Each row of a before or after table is a point. The points were changed in one or more steps. Then noise was added and the rows were shuffled. The steps act on columns, c1 being the first. Write out the steps. A step turns or swaps two columns, mirrors them in a line or flattens them onto one, adds a multiple of one to another, or multiplies or shifts one. Angles are multiples of 10 degrees, from the lower column toward the higher: turns from -170 to 170, lines from 10 to 170 but not 90. Use the fewest steps. Two steps may share a column if one is a turn and the other turns, adds or multiplies; they go together, in the order done. Otherwise the lowest column goes first.

Before, 10 rows:
-0.76; -0.25; -0.17
0.57; 0.36; 0.21
0.57; -0.35; -0.22
0.08; -0.55; 0.05
-0.78; 0.20; -0.18
-0.50; -0.22; -0.54
-0.37; 0.01; -0.23
-0.37; 0.65; 0.22
0.60; -0.09; 0.52
0.37; -0.18; 0.02
After:
-0.17; 0.81; 0.38
-0.45; -0.37; 0.67
0.25; -0.54; 1.13
0.00; -0.41; 0.65
0.64; -0.30; 0.82
-0.63; 0.50; 0.39
-0.50; 0.31; 0.04
0.39; 0.60; 0.78
0.00; -0.73; 0.39
-0.21; 0.37; 0.36
Steps: turn c1 and c2 by -60 degrees; shift c3 by 0.60

Before (14 x 6):
0.25; -0.09; 0.35; 0.37; -0.07; 0.18
-0.06; 0.14; -0.31; -1.17; 0.26; 0.40
-0.55; 0.03; -0.08; -0.22; -0.69; 0.36
-0.09; -0.53; -0.02; 0.32; 0.56; 0.54
0.06; -0.49; 0.06; -0.23; 0.13; -0.17
-0.01; 0.32; 0.27; -0.51; -0.41; -0.32
0.46; -0.47; 0.27; -0.51; -0.11; -0.79
0.46; 0.55; -0.42; -0.14; -0.53; -0.05
0.48; 0.04; -0.26; -0.01; 0.37; -0.56
-0.25; -0.63; -0.05; 0.10; 0.10; 0.64
-0.64; 0.18; -0.23; -0.13; -1.50; 0.18
0.27; 0.40; 0.61; -0.13; -0.41; 0.44
-0.80; 0.10; 0.01; -0.88; 0.14; -0.06
-0.14; -0.14; 0.20; -0.03; 0.17; 0.04
After (14 x 6):
0.50; -0.10; 0.27; -0.31; -0.19; 0.20
-0.26; -0.51; -0.20; -0.36; -0.17; 0.28
0.94; -0.56; 0.24; 0.52; 0.20; -0.65
-0.02; 0.31; 0.44; 0.61; 0.03; -0.14
-0.20; -0.27; 0.09; 0.17; -0.10; 0.01
-1.62; 0.12; 0.14; 0.82; 0.07; -0.15
-0.43; -0.63; -0.29; -0.20; -0.21; 0.55
0.51; 0.21; 0.71; 0.01; -0.17; 0.62
-1.11; 0.06; -0.09; 0.23; -0.14; 0.53
0.10; -0.40; -0.09; 0.25; 0.12; -0.18
-1.28; 0.26; -0.12; 0.17; -0.15; 0.64
1.09; 0.18; -0.25; 0.06; 0.19; -0.64
-0.17; 0.30; -0.14; 1.12; -0.06; 0.29
0.90; 0.71; -0.08; 0.19; 0.05; 0.12
Steps: multiply c1 by 2; turn c2 and c3 by 20 degrees; multiply c4 by -1; flatten c5 and c6 onto the line at 110 degrees
